Rows are points. Each copy is the shape, with its points in the same order, turned, moved and blurred by noise. Some copies are also mirrored. Which?
(in the rows, 128 means zero)

Shape (6 x 2):
[[113 108]
 [ 82 148]
 [100 144]
 [122 112]
 [ 88 150]
 [208 129]]
Copy 1 (6 x 2):
[[142 102]
 [189 128]
 [173 132]
 [138 104]
 [184 122]
 [ 68 163]]
Copy 1 is: mirrored
Copy 2 (6 x 2):
[[124 140]
 [166 149]
 [159 146]
 [113 136]
 [162 147]
 [ 95  48]]
Copy 2 is: only turned

Shape (9 x 3):
[[133  96 183]
 [107 133 127]
 [ 68 185 146]
 [114  88 124]
 [151 135 196]
 [188 122 171]
 [113 175  85]
 [ 82 151 126]
 [127 118 157]]
Copy 1 (9 x 3):
[[ 84 110  85]
 [116 144 138]
 [169 180 113]
 [ 71 139 139]
 [124  90  78]
 [109  61 110]
 [154 148 182]
 [134 171 134]
 [104 120 111]]
Copy 1 is: mirrored
Copy 2 (9 x 3):
[[ 86 157 143]
 [133 104 136]
 [149  76 196]
 [101 114 104]
 [117 176 170]
 [134 196 132]
 [188  84 131]
 [137  79 156]
 [116 139 141]]
Copy 2 is: mirrored
Copy 3 (9 x 3):
[[ 81 121  91]
 [118 131 140]
 [110 179 181]
 [108  87 128]
 [102 170  66]
 [123 136  51]
 [168 139 172]
 [115 146 172]
 [ 99 133 111]]
Copy 3 is: mirrored

Shape (9 x 6):
[[156  68  84 123  88 153]
 [169 169 133 155 154  82]
 [150  89 142  97 166 135]
 [150 153 195 194 195  98]
 [167 129 120 107 145 165]
 [114  85  77 138  93 186]
 [152 139 169 142 111 112]
 [111  99 105  68 122 167]
 [119  94  84 124 112 129]]
Copy 1 (9 x 6):
[[154  94 135 144  48 158]
 [112 112 129 152 155  60]
 [117 138 111  84 103 124]
 [ 69 129  74 148 201  94]
 [114 155 149 126  93 121]
 [179 131 137 166  73 181]
 [106  92 146 129 152 126]
 [176 150 153  93  87 156]
 [182 110 123 136  88 133]]
Copy 1 is: mirrored
Copy 2 (9 x 6):
[[100 111  91 118  51 120]
 [136 132 151  90 184 137]
 [145  77 154 149 107 128]
 [168  90 154 112 226  88]
 [175 111 116 123  97 148]
 [117 120  56 147  66 118]
 [144 142 152 113 137  84]
 [140 123 119 186  62 145]
 [ 94 120  99 151  94 134]]
Copy 2 is: only turned

Shape (14 x 9):
[[128 141 133  94  98 171 104 130 157]
 [126 106 164 129 137 155 167 146 124]
 [137 176 114  87 195 150 128  79 172]
 [174 190 114  79 168 117 114  77 116]
 [148 135 126  89 203  80 116 105 125]
 [113 120 117  96  99 140 121 121 167]
 [139 106 130 161 105  92 195 141 144]
 [121 132 201 136 108 127 173 123 161]
 [200 137 150 162 118 110 183 148 103]
 [140  95 190 156  87 104 166 103 111]
 [152  96 143 122 123 115 192  91 100]
 [139 180 131 129 178 123 123  97 103]
 [163 122 169 108 143  81 208 142 112]
 [ 81 186  84  77  96 158 117 136 149]]
Copy 1 (14 x 9):
[[170 108 103 145 165 128 109 100 139]
 [133  86  98 140 132 132 134 170 133]
 [208 196 105  94 157 140 145 150 154]
 [183 199 108  92 107 174 116 111 154]
 [146 211 143 127 119 151 108 166 145]
 [154 132  90 144 179 116 116 105 107]
 [ 95 101  80 103 127 127  98 170  75]
 [149  97  55 144 123 116  91 178 146]
 [113  82 102  75  68 164  94 164 130]
 [ 80  85  54 157 110 124 104 156 147]
 [ 89 127  70 121 116 176 142 173 130]
 [173 169 115 105  81 134 138 141 144]
 [118 120  89 126  99 189  96 207 110]
 [219 134  96 159 156 130 126  81  79]]
Copy 1 is: only turned
Copy 2 (14 x 9):
[[150 116  77 165 112 126 102 167 133]
 [117  98 113  97  91 111 136 157  96]
 [123 113 179 170 159 151  97 190 147]
 [ 97  90 153 192 188 132 130 144 158]
 [122  93 182 132 180 122 108 111 141]
 [172 113 108 156  97 108 108 152 144]
 [133 124 138 105  84  47 172 137 127]
 [105 102 125 134  75  57 108 165  86]
 [ 82 118 108 112 137  56 194 140 108]
 [121  81 117 140  80  51 158 118  69]
 [128  57 145 127 105  81 183 139 110]
 [ 80 116 160 164 146 142 135 127 128]
 [ 86  70 144  88 123  49 150 138 132]
 [135 128  96 180  80 149 101 157 203]]
Copy 2 is: mirrored
Copy 3 (14 x 9):
[[154 161 110 133 108  84 165 139 125]
 [145 135 135 157 122 164 142 151 170]
 [104 108  23 120 119 114 181 177 136]
 [133 107  43 119 176 102 162 198 120]
 [ 93 116  48 121 190 129 126 173 162]
 [117 153 112 124  94  80 136 133 132]
 [125  99 143 147 108 177  90 133 120]
 [172 124  96 185  94 142  97 132 152]
 [184  98 140 124 156 185  99 159 116]
 [171  94 144 168 118 132  73 143 164]
 [131  90 138 151 123 137  95 195 159]
 [123  82  65 159 178 129 170 167 138]
 [142 131 119 162 148 188  74 181 147]
 [ 98 164 103 165 115  69 175 137  85]]
Copy 3 is: only turned

Shape (14 x 11):
[[160  67 133 182 112 165 176 142  81 149 109]
 [154 143 212 136  93 154 127 166  95 150  97]
 [130 146 129 104 182  84  85 138 169  84  70]
 [ 77 112 110 178  93  79 137 197  88  60 140]
 [ 83 121 127 123 153 143 121 172 168  97 131]
 [129 140 188 124 140 158 102 143 184 152 101]
 [113 148 158 153 177 109 186 153 106 149 153]
 [ 96 122 109 148  88 121  92 123  93 129 156]
 [172 136 105 101  98 121 179 128 150  90 153]
 [146  89 151  73 154  71 101  99  79  99 115]
 [102  92 111  90 115  65 191 126 152 126 117]
 [156  84 117 138 171 120 106 165 163 123 108]
 [157 130 163 139 149 103 102 100 186  73 171]
 [149 124 186 142 127 126 110 175 169 149 147]]
Copy 1 (14 x 11):
[[ 95 111 114  78  74 156 141 118  95  53 171]
 [139  51 100 102 145 159 108  96 161  67 191]
 [116 143 109 188 166 116 136  93 192 134  93]
 [ 73  51 115  83 105 182 155 155 152 141  60]
 [145 105 118 166 148 177 168 141 129 132 106]
 [179 112  82 162 162 147 141 112 158 106 181]
 [114  96 134 118 155 128 150 199 145  54 137]
 [138  63 129  86 105 109 143 131 117 159 121]
 [ 70 133 163 115 164 161 121 142 119 155 171]
 [ 71  88 149 131 167  67 173  66 149 113 127]
 [ 55 124  90 121 192 123 155 149  88 133 120]
 [134 165 115 128 136 150 177  98 150 103 119]
 [112 129 141 156 142 127 189 142 198 168 180]
 [162 108 100 105 165 165 171 126 174 109 176]]
Copy 1 is: mirrored
Copy 2 (14 x 11):
[[145 110 177 138 187  84 121 184 134  97 162]
 [143 162  95 108 173  64 135 153 198 126 131]
 [186  93  64 157  75 114 146  90 118 162  90]
 [ 82  93 139 182  65  93  88 185 158  88  80]
 [152 104 148 110  87 124 116 105 141 121  69]
 [191 147 118  88 132  98 122  96 173 164 118]
 [ 88  84 113  76 133 132 113 155 140 146 141]
 [105 147 148 179 120 138  84 114 167 102 130]
 [135 182 136 126  89 141 151 172  87 128 123]
 [162 123  49 183 157 168 106 149 112 122  96]
 [114 132 140 148 128 136 102 159  70 181  75]
 [198  84 144 148 115 132 143 139 141 144 108]
 [203 147  93 111  59 162  88 141 130 132 135]
 [178 139 131  96 114 122 117 154 199 161 115]]
Copy 2 is: only turned
Copy 3 (14 x 11):
[[133 179 155  99 163  95 111 105  92 235 108]
 [103 140 183  62 130 156 175 146 124 198 142]
 [101  87  60 101 110 163  98 154 180 131 100]
 [153 101 161 126  86  72  61 168  82 137 146]
 [131 100 100 109 161 105 131 154 118 107 105]
 [ 76 113 120  82 167 166 175 125 133 138 102]
 [145  91 109 134 109 101 181 123  95 201 109]
 [105 153 127 146 133 110 109 130  96 142 192]
 [162 196 118 135  92 119 143 118 142 129  92]
 [104 135 103 152 115 111 112 154 221 196 153]
 [158 117 120 135 108  81 118  64 176 134 116]
 [ 82 133  79  89 141  98 106 136 138 158  74]
 [ 76 141 111 184 115 148 141 161 144 121  70]
 [ 63 126 143  93 124 115 176 137 117 145  95]]
Copy 3 is: mirrored

Shape (16 x 12):
[[ 65 129 186 175 163 161 160  43 117  74 169 129]
 [ 90 135 103 162 120 204 181  61 158  77 144 111]
 [122 132 112  98 106 126 121 181 140 142  79 104]
 [147 148  87 113 153 120 121 107 175 134 143 162]
 [166 100 137  57  82 158 123 158 157 160 118 147]
 [117 130 129 187 174 190 120  58 148 100 155  87]
 [ 74 107 107 163 115 147 110  41 143  75 141 126]
 [143 178  91  81  75 137 135 158 111 139 147 107]
 [114 119  87 156 130 157 145 140 152 157 140 167]
 [ 59 133 134 133 145 200 107  90 140  65 179 124]
 [115 105  77  90 178 114 169 123 162 145 130 146]
 [128 107 117 144 152 185 136  65  92  68 132 139]
 [134 149 127 130  66 131 133 135 129 135 140 123]
 [138  95  89 110  94 128 131 166 121 147 170 106]
 [168 131 114 110  77 117 139 201 158  89 140 122]
 [125 130  78 126 157 144 133 149 137 142 111 185]]
Copy 1 (16 x 12):
[[102 160  84  40 129 105 178  85  75 136 196 184]
 [156 134  99  52 112  86 163  95  61 173 103 177]
 [133 103 132 166 148  98  98 122 162 112  82 126]
 [135 133  85 140 111 118 121 170 134 199 136 111]
 [148  91  94 122 176  97  69 192 147 119  96 101]
 [ 97 140 142  46 117  94 185 111  82 192 133 146]
 [124 134  57  62  99  67 191 100 114 153 120 132]
 [192 150 129 122 113 104  88 147 190 132  96 136]
 [185  89 110 131 136 112 154 131 127 167 148 111]
 [121 114  88  36 131  73 138  78 139 192 149 173]
 [138  95  89 181 117  87 134 182 109 167 150 154]
 [121 119 104  51  75  64 134 115  81 132 160 119]
 [169 142 105 101 134 132 128 137 166 111 101 126]
 [171  88 132 115 124 101 139 175 185 124 108 138]
 [150  77 108 119 103 165  84 146 174 125  77 136]
 [164  96 105 162 120  99 116 123 129 163 156  98]]
Copy 1 is: only turned
Copy 2 (16 x 12):
[[ 63 162 192 156 142  95  45 192  94  89 144 111]
 [ 92 151 134 140 198 121  97 166 124  47 137  76]
 [140 117 133  84 126 150 197 123 165 151 132 131]
 [100  78 111 138 117 171  99  89 149 115 131 126]
 [165 127 118 111 128 163 149  81 157 185 182  83]
 [102 119 176 181 150 157  94 182 109  53 143 103]
 [ 87 122 114 165 167 146  88 210 101 116 118 107]
 [117 101 124 120 172 116 177 100 171 141 187 159]
 [131  99 133 118 150 151 125  86  98 107 109 122]
 [ 71 100 177 112 174 130  98 188  95 110 172  88]
 [140  81  91  83  97 137  94 107 138  95 127 128]
 [ 92 108 131 179 122  85 106 166 104  99 147  70]
 [122 133 141 147 173 131 151 114 155 157 144 138]
 [182  78 139 116 173 117 143 114 145 153 141 141]
 [133  83 157 105 173 129 160  96 207 178 115  91]
 [103  84 111 114 105 140 149  81 112 109 114 112]]
Copy 2 is: only turned
Copy 3 (16 x 12):
[[202  98  23 163 108 159 167 117 169  97 175 121]
 [168 108  97 122 101 136 151  66 213 121 198 132]
 [133 148 182 129 154 124  94 117 117 143  94 128]
 [ 91  91 148 167 134 118 117 167 170 106 142 137]
 [117 131 161  86 111 104  48 157 134 111 105  91]
 [157  63  84 133  97 153 160  79 169  93 153 184]
 [195  71  87 143 143 130 120 106 178 125 207 155]
 [117 156 188  84 143 160 123 152 111 124 160 107]
 [134  89 158 140 130  81 153 133 173 119 128 108]
 [209  86 114 148  87 157 130 101 148  80 197 122]
 [121 126 153 175 109 123 120 184 205 147 124 133]
 [150  82  76 143  78 134 132 103 145 156 178 130]
 [130 128 140  84 159 119 128 136 116 112 140 117]
 [149 135 179  91 115  96 124 173 120 134 137 148]
 [113 186 172 123 124  83  99 129  94 102 150 139]
 [116  89 167 177 120  98 132 144 151 149 125  97]]
Copy 3 is: only turned
Copy 4 (16 x 12):
[[208 137  82 132 108  52 224 143 134 147  72 115]
 [150 109 125 136 126  51 193 135 135 163  64 196]
 [ 84  83 129 125 150 174 124 114 117 148 155 149]
 [150 137 124 151 178 109 129 135 110  80 141 185]
 [ 62 142 157  88 172 138 105  86  86 117 111 140]
 [181 148  84 167 153  65 165 147 167 182  88 166]
 [174 113 126 128 165  45 193 161 103 171 120 148]
 [ 81 130 159  83 138 140 152 119 149 121 173 176]
 [147 102 140 153 139  79 111  79 120 107 132 164]
 [151 131  84 137 167  63 239  99 129 158  99 148]
 [169 135 146 167 140 144 132 104  73  97 131 203]
 [149 147  67 117 117  46 166 138  95 167 105 162]
 [ 99 124 159  97 136 109 146 131 143 129 146 137]
 [ 98 154 174 134 140 116 144  79 114 151 177 153]
 [ 30 133 156 150 132 124 151 118 120 102 157 134]
 [135 102 101 143 142 104 107  90  96  91 155 177]]
Copy 4 is: mirrored

Shape (16 x 12):
[[103  78 144 188  75 109 144  97 101  98 118  60]
 [112 183 136 129 143  88 144  80 120 169  80 133]
 [144 100 159 167 164  84 121 144 117 123  98 125]
 [113 142 116  89  95  82 114 191 115 172 153  91]
 [ 80 107 139 173 170 131 137 135  80 126  81 119]
 [140  87 160 132 132 137  99 167 135 100 167  59]
 [129  96 154 122 157 128 147 141 137 177 105 201]
 [ 60 119 154 143 134 121 191 166 179 127 156 188]
 [154 113 116 104 128 158 155 116 121  85 127  92]
 [ 87  74 116 139  71 146 116 104 130 173 107  73]
 [132 115  97  78 136 124 144 123 123 137  82 140]
 [146  98 153 104 138 162 161 156  73 145 141  73]
 [123 133 153 118  72  98  38  67  96 135 106 119]
 [ 97 128 113 132  95 107  85  79 172 112 176 139]
 [110 102 114 187 121 149 133 166 111 174  99 161]
 [ 98 125 138 167  94 119 121 153 186  95  97 130]]
Copy 1 (16 x 12):
[[130  77 140  96 138 129 100 152 107 188  42  95]
 [172 117 177 162 103 204  94 149 160 106 116 120]
 [149 139 136 163 128 175 159 130 107 173 100 157]
 [101 196 136  98 128 138 108 175 136 119 137 100]
 [188 130 123 178  92 150 113 132 142 190  82 127]
 [107 134  77  68 133 140 153 124 128 181 129 132]
 [137 144 157 195  80 124 168 128 157 116 130 181]
 [134 174 150 144  65 102 129  62 146  86  63 152]
 [ 99  85 104 127 101 149 129 109 112 149 146  92]
 [114  85 165 108 127  91  88 182 158 176 105 121]
 [118 121 147 178  82 144 115 151 116 124 155 113]
 [ 80 125  93 132  80 151 141 153 172 181 114  92]
 [187  82 146 100 170 141 138 222 100 109 131 122]
 [148 103 124  82 161 105 100 126 112  76 120 137]
 [153 163 172 178 127 100 138 126 167 174 108 120]
 [151 135 186  93 116 121 129  96  98 139  98 127]]
Copy 1 is: only turned
Copy 2 (16 x 12):
[[ 18 136 121 187 113 134  84 131  27 142 137 152]
 [ 96 132 181 168  86 153 142 132 112  51  95 107]
 [ 90 125  93 180 122 162  79 153 132  81 116 123]
 [105  92 124 132  91  42 124 125 118 129 105 129]
 [ 93 105 106 167 120 194  94 196  86 127  91 124]
 [ 92 104 109 160 168 108  51 100 103 162 154 124]
 [122 178  92 149 150 157 168 153 154 100  87 114]
 [104 176  72 136  86 168 163 103 120 163  87  72]
 [ 81 144 155 132 159 120 104 147  68 135 178  89]
 [ 22 135 151 151 149 102 126 130  78 143  79 166]
 [ 93 167 153 121 126 120 143 183 128 104 130 102]
 [109 109 121 148 176  97 109 169  49 130 118  85]
 [ 77 119 185 233 129 125 138 142 118 103 167 202]
 [ 91 172 155 164 113 140 140  71 106 142 162 182]
 [ 66 104  69 130 130 172 158 159 117 112  86 130]
 [ 36 130 111 164  98 164 121 114 151 161 140 104]]
Copy 2 is: only turned
Copy 3 (16 x 12):
[[126 138 155 150 188 134 134 229 101 123 186 173]
 [159 102 184 143 106 137  87 100  91 153 143 126]
 [142 135 183  67 164 125 145 152 108 106 142 115]
 [ 62  69 187 115 108 100 104 181 162 138 121 127]
 [168  98 175 100 182  76 134 141  90 102 144 165]
 [ 48 141 144 103 161  95 140 200 115  74 160 114]
 [146 110 119  83 135  92 158 105 111 162  98 105]
 [129  73  67 100 197 115  87 140 128 141  88 113]
 [ 81 151 144 165 159 116 151 129 125  77 140 152]
 [ 83 118 140 139 141  89 137 190  87 175 178 196]
 [102 125 164 132 122 116 145 102 114 130  98 169]
 [ 76 102 174 165 165  67 179 153 122 100 143 111]
 [136 146 157 136  35 125 119 205  72 120 157 161]
 [107 170  91 128 103 120  54 186 114 127 136 143]
 [155  89 125  79 150  75 154 138 145 150 164 162]
 [107 101 101  76 154 158 106 161 114 112 154 170]]
Copy 3 is: only turned
Copy 4 (16 x 12):
[[189 156 148 113 185 140  80 176 153 211 128 159]
 [129  60 153 122 127  72 130 144 142 153 177 119]
 [132 147 113 113 125  79  62 155 159 141 141 146]
 [149 187 141 128 136  85 189 154 133 110 114 128]
 [119 131 108 105 160  58  73 143 133 201 125 101]
 [130 211 136 146 110 140  95 141 160 167  90 157]
 [117 129 140  89 116  97  74 113 130  98 144  57]
 [158 103 125 132 123 122  89 153 132 103  59  30]
 [107 148 111 103 107 176 130 153 146 190 140 124]
 [200 182 178 105 152 126 122 113 117 198 154 103]
 [123 143 114  96 103 110 141 154 114 154 176  90]
 [ 85 192 144  79 138 121 135 151 171 186 105 112]
 [134 149 166 180 180 123 119 124 107 145 216 166]
 [171 116 155 169 127 168 114 129  78 122 134 144]
 [162 149  96  80 170  75  91  87 133 139 126  81]
 [198 137  95 169 122 128  90 131 161 143 128  98]]
Copy 4 is: only turned

Shape (15 x 12):
[[ 91 147 117  97 103 148 112 158 103 119 109 147]
 [101 101 131 112  77  83  85 187 109 157 130  87]
 [157 157  99 162 104  89 161 152 107 149 128 136]
 [152 178 143 105  67 125 152 176  65 163 153 161]
 [ 78 158 164 187 121 109 142 164 149 104 105  77]
 [166 153 103 110 132 157 117 160  84 129 177  80]
 [124 110 129 103 132 149  87 130 106  91 181 178]
 [140  90 188 141 154  98 161 119 133 108 172 146]
 [150  87 193 179 103  94  97 127 143 127 129  90]
 [158  92 133 160 128 166 169 165  57  73 147 109]
 [ 74 132 112 100 136  94  86  80 139  67 140  97]
 [115 140 168 144 137 133  99 177  73 156 182 119]
 [ 86 186 163  94 146 107  96 126 112 150  74 170]
 [144 143 197 132 165 137  90 173 158 115  90 113]
 [157 103 109 104 134 188 162  83 144 168  91 117]]
Copy 1 (15 x 12):
[[ 93 114 133 103 122 136 156  99 123 182  86 166]
 [ 91 177 126  70 170  95 126 102 156 118  87 176]
 [ 84  79 101 134 184 143 157 120 148  99 119 148]
 [106  92 111 128 151 153 209  81 183 117  81 200]
 [111 153  90 145 186 167  80 119  86 147 111 172]
 [129  95 156 162 130 109 117 107 201 131  89 158]
 [150  96 110  85  68 125 148 129 161 164 113 144]
 [145 126  90  98 112 190 117 127 163 111 183 148]
 [129 195  83 129 138 126 116 147 130  87 150 157]
 [137  74 169 147 111 134 116 141 140 108 156 217]
 [101 139 120  85  86 158  71 132 118 150  72  91]
 [138 129  94 122 145 131 127 131 204 158 102 209]
 [ 41 146  70 117 114 177 163 101 143 206  99 151]
 [104 173  77 167 116 124 110  82 133 178 162 161]
 [ 96 140 194 162 133 158 183 136 150 162 165  92]]
Copy 1 is: mirrored
Copy 2 (15 x 12):
[[145 127 145 128 106 138 164  90 101  96 149 131]
 [125 121 173 147 187 129 154  82  57  94  95  97]
 [157 116 167  83 159 120 155 127 130 165  95 129]
 [157  75 211  75 107  99 142  89 108 116 106 149]
 [122 116 124 139 131 204 169  98 133 144  62  80]
 [157  64 117  93 164 139 100 117 100  88 111 161]
 [ 81 117 151 125 123 138 113 139 106  93 182 163]
 [ 64  92 158 159 125 142 123 168 115 168  98 154]
 [ 88 121 168 183 178 156  95 101 127 158  76 101]
 [141 108 151 141 145 172 129 149 154  90  75 210]
 [132 137 109 161 132 200 122 153  55 138 171  96]
 [ 98  45 173 124 155 141 141 112 123  80 112 119]
 [134  80 154 155  98 139 191  73 107 164 189  96]
 [ 81  85 104 166 142 163 144  43 133 162 117 136]
 [171 124  78 174 114  65 114 130 144 142 120 149]]
Copy 2 is: mirrored

Shape (16 x 12):
[[121 131 176 133 174  81  89 175 200 108 150  81]
 [132 106 161 150 108 144 167 157 102  98 111 135]
 [188 112 167 108 154  62  90 139 183 159 152  76]
 [151 147 200 109 142 108 131 160 188 146 202  52]
 [138 125 177  85 126 135  66 202 153 156 166  95]
 [105 126 126 189 115 164 125 132 127 109  99 150]
 [140 101 105 134 159 167 142 139  76 112 144 125]
 [122 106 115 108 118 145 166 141 150 125 113 146]
 [133 118 196  90 130 107  73 133 171  68 163  92]
 [116 170 144 136 146 113 154  97  72 155 110 169]
 [119 116 188  92 166 126 115  67 154 206 173 148]
 [110 135 100 159 106 163 153  72  78 161 101 111]
 [173 129 127 162 108 185 122 153 124  98 160 171]
 [ 97 154  78 144  98 115 154 107 102 116 136 155]
 [136 181 117 114 145 160 153  87 119 136  83 137]
 [160 119 120 153  71 142 145 148  91 117 102 124]]
Copy 1 (16 x 12):
[[114 217  95 173 217 186 104 136 137 137 102 149]
 [138 153  82 145  94 128 124 147 109  79 112 131]
 [ 77 232 106 127 221 155  72 105 101 143 110 119]
 [ 54 237  90 171 180 143 114 144 127 180  90 121]
 [ 86 210  92  98 203 166 162 169  98 150  96 134]
 [159 135 120 135 139 103 134 145 164  68 121 154]
 [129 127 135 125 108 159 146 118 134  96 101  88]
 [142 133 122 149 136 105 126 119  89 106  76 144]
 [107 183  63 177 225 150 121 160 110 128 130  93]
 [119  95  76 105 107 117 115  77 151 139 150 165]
 [ 37 148  96 140 201  99 162  47 126 147 125 144]
 [110  94 156 119  97  76 119 120 144 110 164 141]
 [150 156  91 105 139  93 142 145 162  82  71  94]
 [184 114 125 132 115  90 125 103 134 150 131 128]
 [107  70 104 125 138  99  88 124 141 126 104 154]
 [153 156 113  99  99  95 103 156 103  92 125 122]]
Copy 1 is: only turned
Copy 2 (16 x 12):
[[152 127  75 173 130  76 144 203 173 144 174 138]
 [126 111 135  89 179 128 157 142  93 125 129 172]
 [154  75  55 140 114  62 127 175 163 198 152 110]
 [121  60  52 170 113 100 161 154 200 144 150 156]
 [130 138  54 135 115  95 134 169 184 184 107 196]
 [141 170 145 102 156 147 173 138  89 119 122 120]
 [128 147 106 124 197 131 124  80 104 157 128 145]
 [115 126 150  83 149 147 116 130 134 157 158 146]
 [ 81 125  89 142 154  41 153 186 178 145 136 135]
 [125 123 102  88 119 127  85 105  70  89 117 117]
 [ 78 103 103 167  53 107  89 113 120 166 115 113]
 [147 125 152  84 141 140 136  57 103 119  93  92]
 [ 90 153  75  94 175 161 185 136  95 165 130 138]
 [123 160 122  52 138 123 135  84 108 102 163 110]
 [122 121 122  87 149 170  85 123 126 106 106  80]
 [145 116 119  48 184 125 166 118 102 151 112 144]]
Copy 2 is: mirrored
